Rows are points. Each copy is the shape, with its points in the same order, stretched, turned, moved and blurred by noise. Some copies are also mirrored. Which?
In the rows, zero is written as 100.

Shape, 6 rows:
87 120 125
106 74 114
145 66 99
144 122 66
82 132 163
107 79 68
Copy 1, 6 rows:
122 120 79
105 59 96
100 34 143
76 100 173
157 130 68
62 62 116
Copy 1 is: mirrored
Copy 2, 6 rows:
117 77 121
100 112 127
102 157 118
116 149 56
143 53 144
78 135 87
Copy 2 is: mirrored
Copy 3 (6 x 3):
88 119 77
86 82 100
87 73 139
75 134 144
118 121 63
54 98 121
Copy 3 is: mirrored
Copy 4, 6 rows:
77 123 108
123 90 114
167 82 106
137 111 69
72 135 130
118 82 81
Copy 4 is: only turned

Shape, 9 rows:
110 82 137 136
45 115 58 45
101 103 139 160
126 59 106 137
68 97 127 91
124 84 122 116
83 124 89 59
58 98 68 77
91 47 95 76
Copy 1:
138 77 118 118
25 98 87 127
127 64 135 128
140 98 86 139
86 65 103 102
126 91 108 110
47 100 113 101
60 90 80 140
104 99 63 111
Copy 1 is: only turned
Copy 2 (9 x 4):
104 175 112 94
117 29 99 164
126 195 102 114
93 156 83 78
106 115 129 141
116 139 116 85
136 58 111 135
107 63 87 150
64 86 115 96
Copy 2 is: mirrored
Copy 3 (9 x 4):
144 64 112 123
38 142 119 88
153 64 144 123
147 92 77 135
85 71 122 110
134 77 90 103
70 108 119 60
65 131 118 109
86 100 58 131
Copy 3 is: only turned
Copy 4:
109 136 84 131
77 39 133 86
89 156 97 129
109 118 43 113
100 98 125 132
121 121 79 108
104 76 134 80
77 60 107 97
116 61 69 121
Copy 4 is: only turned

Shape, 11 rows:
111 66 72 138 78 108
142 130 134 107 118 125
81 126 89 50 72 83
120 47 77 104 33 88
116 83 93 95 107 85
112 97 84 136 88 84
97 92 93 116 110 80
120 113 88 107 136 19
129 111 106 72 113 161
106 45 85 110 61 95
68 139 144 92 135 63
Copy 1, 11 rows:
149 94 123 94 74 63
116 129 141 109 120 135
62 127 81 96 117 72
114 96 137 90 96 15
101 88 117 89 124 87
147 109 103 113 111 69
111 86 101 115 116 82
111 76 81 119 194 90
75 122 145 59 81 139
107 76 128 95 84 41
69 98 68 158 138 115
Copy 1 is: only turned
Copy 2 (11 x 6):
144 43 76 104 96 125
86 104 119 171 117 128
126 151 133 77 129 104
195 77 82 89 103 105
122 87 93 118 140 100
115 77 63 100 107 120
106 81 76 102 121 100
82 102 34 99 180 94
114 97 168 162 118 130
171 61 82 100 102 95
50 134 99 114 127 67
Copy 2 is: only turned

Shape, 10 rows:
128 124 74 40 96 81
148 51 155 47 107 79
111 129 148 96 60 137
107 87 158 81 78 129
96 99 83 129 127 92
113 124 125 111 106 89
97 105 85 139 111 79
76 100 133 109 105 76
78 132 81 101 112 114
129 52 149 63 63 81
Copy 1 (10 x 6):
96 74 92 129 153 92
78 42 157 95 102 89
87 95 106 140 73 146
72 90 140 116 75 144
111 120 101 74 91 69
100 96 100 114 87 75
105 120 83 79 89 65
67 107 108 107 88 70
104 139 94 111 107 85
53 49 133 93 93 122
Copy 1 is: mirrored
Copy 2, 10 rows:
77 91 74 98 38 87
46 81 171 107 60 61
91 16 77 124 108 116
79 33 115 99 111 91
131 139 98 89 104 74
92 104 98 124 96 102
133 142 98 103 96 98
89 130 118 95 109 110
119 105 56 81 110 82
68 61 159 102 59 106
Copy 2 is: mirrored
Copy 3, 10 rows:
101 135 49 84 115 158
109 104 124 5 128 102
92 112 164 102 82 151
89 90 160 54 83 137
96 71 68 116 95 89
89 88 109 102 120 111
83 91 72 131 91 82
48 66 109 80 98 96
88 75 73 131 80 144
82 134 142 25 98 101
Copy 3 is: only turned
Copy 4 (10 x 6):
93 77 54 94 96 53
109 55 106 28 131 113
45 69 87 82 49 132
53 63 106 72 100 144
101 123 92 115 119 106
92 104 79 84 86 114
109 129 109 115 101 100
75 125 101 72 106 108
67 122 56 134 94 101
79 57 140 35 111 102
Copy 4 is: only turned

Shape (14 x 8):
86 74 192 92 87 20 86 61
106 68 69 96 88 139 87 84
100 105 195 134 93 127 92 96
57 68 73 98 137 106 107 73
114 97 76 119 92 53 96 60
82 103 69 87 80 111 87 67
108 103 70 65 83 141 102 139
96 97 66 67 106 141 145 60
91 102 70 62 167 132 86 71
113 85 74 93 84 140 102 98
89 97 71 77 81 130 91 63
76 108 105 80 94 85 114 118
80 103 73 80 107 141 102 81
106 74 137 81 90 78 113 78
Copy 1 (14 x 8):
150 92 131 44 38 27 96 79
114 100 58 160 74 115 93 104
101 139 79 33 46 139 42 72
134 87 71 122 138 67 96 90
109 75 76 102 81 77 144 133
95 68 72 131 92 108 118 90
76 119 98 155 96 143 106 95
139 81 83 138 117 144 158 79
99 129 48 143 122 88 119 66
104 105 74 149 80 137 108 101
114 80 69 139 83 116 120 82
96 90 126 87 118 95 108 90
102 97 67 130 117 117 108 80
144 99 115 100 64 89 122 94
Copy 1 is: mirrored
Copy 2:
96 168 148 72 162 137 90 39
79 98 122 129 90 92 79 130
94 79 140 102 160 173 124 91
44 125 132 135 92 54 117 100
104 155 65 141 117 108 75 82
108 148 107 131 92 76 89 140
124 73 93 71 86 80 101 144
87 122 140 152 50 73 109 115
96 99 148 137 91 19 98 96
97 89 112 124 87 101 90 131
106 137 131 137 86 76 85 145
109 118 89 75 107 87 129 105
95 116 126 134 82 65 112 134
92 126 133 95 113 122 91 73
Copy 2 is: mirrored

Shape (12 x 9):
109 88 63 88 45 50 103 91 103
112 70 93 123 37 50 95 113 144
73 90 57 130 77 63 67 128 134
133 119 145 83 134 169 92 96 123
110 126 129 125 92 161 78 116 104
94 85 152 119 125 132 143 71 72
70 113 73 105 72 56 108 83 152
92 61 88 124 82 65 89 108 151
132 75 42 131 87 93 110 111 125
98 110 136 99 138 72 140 128 87
92 78 116 68 132 151 98 120 87
74 85 66 93 57 77 144 137 138
Copy 1 (12 x 9):
120 109 129 119 127 109 84 99 36
120 121 103 115 93 145 82 80 21
142 113 124 77 92 163 111 62 48
70 119 32 115 65 98 91 132 159
98 139 35 88 93 92 93 72 139
11 103 71 131 90 110 68 98 159
83 70 98 94 108 174 113 94 54
112 113 105 114 83 181 92 91 56
110 135 118 154 113 145 136 97 69
52 85 112 86 16 81 93 92 90
102 99 91 118 55 111 83 80 155
112 63 109 131 68 145 116 41 44
Copy 1 is: only turned
Copy 2 (12 x 9):
109 103 67 63 134 111 110 87 142
71 113 51 47 104 133 98 105 163
84 157 64 52 85 108 151 87 90
62 64 137 111 87 74 75 84 79
74 75 98 91 74 100 102 117 53
73 75 74 165 93 112 66 104 112
95 106 99 77 118 124 162 65 150
53 125 63 69 87 128 122 86 147
103 131 77 69 56 86 104 99 136
102 115 100 118 102 131 81 62 63
65 126 114 124 102 93 81 116 58
89 141 96 90 100 142 123 109 117
Copy 2 is: mirrored

Shape (12 x 9):
111 127 93 113 111 95 85 50 94
48 88 67 98 135 120 128 90 135
125 56 64 102 121 88 117 83 78
90 91 75 80 86 99 119 114 185
124 88 148 93 139 77 83 162 66
90 92 106 80 105 133 113 77 60
105 71 54 156 104 121 78 126 87
137 124 68 101 128 87 105 81 98
49 148 76 92 97 75 117 48 172
54 60 84 103 67 77 131 95 105
108 107 86 104 95 107 154 92 81
103 93 124 154 98 110 107 70 101
Copy 1:
128 77 138 64 113 73 93 66 100
127 64 89 115 104 68 168 106 43
127 51 95 83 66 114 87 140 87
132 101 56 168 83 59 127 88 102
83 147 132 67 59 150 87 144 100
64 67 128 74 86 105 94 118 80
137 50 42 86 128 151 99 147 99
123 103 105 63 89 64 85 107 70
158 104 122 129 137 14 136 18 46
126 69 98 147 107 119 95 107 59
95 90 91 106 114 86 86 148 66
128 68 123 103 149 110 113 117 131
Copy 1 is: mirrored
Copy 2 (12 x 9):
93 93 64 113 102 139 119 90 37
73 73 103 63 96 114 29 117 94
85 108 84 97 44 126 106 96 69
46 68 94 125 99 88 47 106 153
171 149 69 104 123 83 120 132 121
98 96 103 65 103 90 127 86 54
39 144 75 97 69 141 108 113 87
106 91 38 112 77 120 110 103 49
58 54 89 130 114 121 32 99 71
47 119 138 122 68 109 58 94 92
86 120 72 100 76 99 94 68 55
79 134 79 123 98 154 97 62 84
Copy 2 is: mirrored
Copy 3 (12 x 9):
47 128 75 107 132 85 92 108 135
104 62 93 121 105 92 24 48 130
78 33 28 128 121 71 92 102 122
142 56 83 50 115 138 78 70 119
112 143 89 96 70 35 139 155 95
86 92 89 172 87 85 100 101 130
104 68 30 135 131 72 45 133 89
72 91 76 97 132 60 98 126 152
73 104 141 53 140 133 62 40 124
102 36 88 111 101 128 79 73 48
82 53 114 117 77 88 93 120 108
62 115 58 90 70 97 88 119 97
Copy 3 is: only turned
